Rows are points. Each copy is the shape, with its points in the same order, stretched, turned, moved and blurred by noise. Some copies are also mirrored. Which?

Shape (9 x 3):
0.004 -0.019 0.036

-0.034 0.026 0.009

0.016 -0.017 -0.016

-0.021 -0.024 0.009

0.018 0.031 0.000

0.008 0.007 0.022

-0.061 -0.024 0.007

0.037 -0.010 -0.022

0.034 0.024 -0.035
Copy 1, 9 rows:
-0.025 -0.029 0.019

-0.054 0.020 -0.002

0.025 0.000 0.000

-0.021 -0.010 -0.018

-0.003 0.025 0.023

-0.022 -0.009 0.023

-0.054 -0.010 -0.040

0.038 0.004 0.013

0.031 0.044 0.014
Copy 1 is: only turned
Copy 2, 9 rows:
0.003 -0.009 0.055

0.011 0.045 0.019

0.000 -0.015 0.001

-0.026 0.006 0.031

0.044 0.014 0.003

0.023 0.004 0.036

-0.049 0.042 0.032

0.016 -0.025 -0.016

0.040 -0.005 -0.028
Copy 2 is: only turned

Shape, 9 rows:
0.002 0.005 0.041 0.023

0.034 0.032 -0.026 -0.052

0.034 0.009 0.029 0.025

-0.029 -0.001 -0.037 -0.012

0.029 -0.009 0.048 0.011

-0.011 -0.018 0.019 0.007

-0.034 0.007 0.021 0.013

-0.033 0.001 0.006 0.007

-0.003 0.014 -0.036 -0.014
Copy 1, 9 rows:
-0.009 -0.003 -0.024 0.031

0.048 -0.011 0.023 -0.067

0.025 0.001 -0.013 0.034

-0.021 0.023 0.033 -0.032

0.016 -0.031 -0.016 0.037

-0.018 -0.007 0.001 0.016

-0.037 0.016 -0.012 0.001

-0.036 0.014 0.004 -0.007

-0.003 0.022 0.032 -0.040
Copy 1 is: mirrored
Copy 2 (9 x 4):
0.040 -0.030 0.007 0.024

-0.015 0.043 0.031 -0.028

0.023 -0.011 0.034 0.044

0.004 0.024 -0.043 -0.025

0.015 -0.042 0.030 0.035

0.013 -0.030 -0.017 0.007

0.046 -0.019 -0.029 -0.011

0.032 -0.011 -0.034 -0.013

0.001 0.037 -0.015 -0.014
Copy 2 is: mirrored
Copy 3 (9 x 4):
-0.008 -0.014 0.037 0.000

0.046 -0.001 -0.052 -0.049

0.023 -0.034 0.023 0.001

-0.033 0.019 -0.042 -0.002

0.033 -0.014 0.045 0.002

-0.011 0.013 0.020 0.012

-0.045 0.011 0.021 -0.008

-0.039 0.013 0.007 -0.005

-0.010 -0.002 -0.046 -0.013
Copy 3 is: mirrored

Shape:
-0.005 0.004 -0.055 0.001

-0.013 0.010 0.003 0.036

0.007 -0.002 -0.010 -0.042

-0.010 -0.007 -0.006 0.028

0.015 -0.050 0.003 0.018

-0.029 -0.011 0.007 -0.059

-0.016 -0.008 0.009 -0.002
Copy 1 (7 x 4):
0.039 -0.007 -0.056 -0.004

0.014 -0.027 -0.014 0.020

-0.016 0.022 -0.037 -0.019

0.017 -0.031 -0.019 0.007

-0.016 -0.045 -0.022 -0.019

0.011 0.053 -0.015 -0.040

0.009 -0.005 -0.012 -0.009
Copy 1 is: mirrored
Copy 2:
0.023 0.032 -0.022 0.015

-0.032 -0.007 -0.027 0.027

0.043 0.016 0.038 -0.003

-0.013 -0.006 -0.032 0.019

0.021 -0.033 -0.023 0.020

0.037 0.006 0.028 -0.038

-0.003 -0.013 0.001 0.004
Copy 2 is: only turned
Copy 3 (7 x 4):
0.023 0.018 -0.049 0.007

-0.052 0.011 -0.006 -0.009

0.057 -0.003 -0.005 -0.022

-0.036 0.004 -0.008 0.005

-0.015 -0.006 0.028 0.030

0.056 -0.057 -0.014 -0.028

-0.009 -0.019 0.000 -0.012
Copy 3 is: only turned
Copy 4:
0.014 -0.065 0.019 -0.002

0.011 0.007 -0.034 0.008

-0.013 -0.023 0.026 -0.036

0.024 -0.001 -0.023 0.013

0.065 0.024 0.013 0.012

-0.002 -0.030 0.001 -0.079

0.012 -0.004 -0.020 -0.025
Copy 4 is: mirrored

Shape:
0.021 -0.012 -0.004 -0.003 0.031 -0.016

0.011 0.029 -0.023 0.000 -0.015 -0.008

0.006 0.001 0.041 -0.045 -0.007 0.047

0.000 -0.002 -0.030 0.029 -0.015 -0.017

-0.020 0.002 -0.024 -0.042 0.003 -0.036

-0.020 -0.022 -0.047 0.016 -0.016 0.005

-0.014 -0.027 0.018 -0.009 -0.039 0.023

-0.044 0.003 -0.037 0.036 -0.043 -0.001

0.021 -0.022 0.019 -0.009 0.022 -0.029

-0.004 -0.037 0.018 0.011 -0.036 0.036

0.049 -0.043 0.019 -0.014 0.048 0.030

-0.016 -0.016 0.006 0.025 0.011 0.012
Copy 1:
-0.025 0.014 0.028 0.004 0.013 -0.007

-0.007 0.029 -0.012 0.023 0.014 -0.001

-0.025 -0.014 -0.031 -0.062 0.027 0.033

0.011 0.007 0.000 0.038 -0.005 -0.031

0.005 0.049 0.019 -0.016 0.046 -0.011

0.003 0.009 -0.012 0.008 0.002 -0.050

0.018 -0.040 -0.021 -0.029 0.022 -0.002

0.039 0.000 -0.024 0.022 -0.014 -0.034

-0.006 0.000 0.043 -0.002 0.019 0.010

0.009 -0.062 -0.021 -0.023 0.003 -0.007

-0.063 -0.021 0.020 -0.024 0.010 0.001

-0.003 -0.011 0.010 -0.005 -0.034 -0.014
Copy 1 is: only turned
Copy 2:
-0.021 -0.019 -0.004 -0.014 0.017 0.022

-0.003 0.010 0.010 -0.025 0.024 -0.022

0.000 0.027 -0.004 -0.045 -0.049 0.042

0.011 -0.005 0.028 0.002 0.023 -0.019

-0.047 0.021 0.022 -0.007 0.016 -0.005

-0.007 -0.015 0.027 -0.004 -0.011 -0.022

0.017 0.013 0.039 -0.010 -0.041 0.029

0.023 0.018 0.044 0.025 0.005 -0.041

-0.012 -0.005 0.008 -0.014 0.018 0.044

0.033 0.001 0.036 -0.014 -0.043 0.032

-0.010 -0.050 -0.020 -0.046 -0.032 0.063

0.017 0.003 0.009 0.016 -0.018 0.012
Copy 2 is: only turned
Copy 3, 12 rows:
0.027 -0.012 0.023 0.019 0.021 -0.029

-0.014 0.032 -0.005 -0.001 0.002 -0.008

0.020 -0.011 -0.014 0.040 -0.020 0.044

-0.007 0.031 -0.013 -0.027 0.007 -0.051

-0.004 -0.029 0.033 -0.034 0.010 0.017

0.015 0.032 -0.024 -0.058 0.022 -0.031

0.007 -0.001 -0.024 -0.020 -0.038 -0.005

-0.030 0.042 -0.052 -0.063 0.000 -0.040

0.025 -0.035 0.034 0.020 -0.009 -0.030

0.020 0.014 -0.036 -0.014 -0.039 -0.024

0.081 -0.012 0.014 0.052 0.019 -0.020

0.015 0.003 -0.034 -0.003 0.006 -0.044
Copy 3 is: only turned
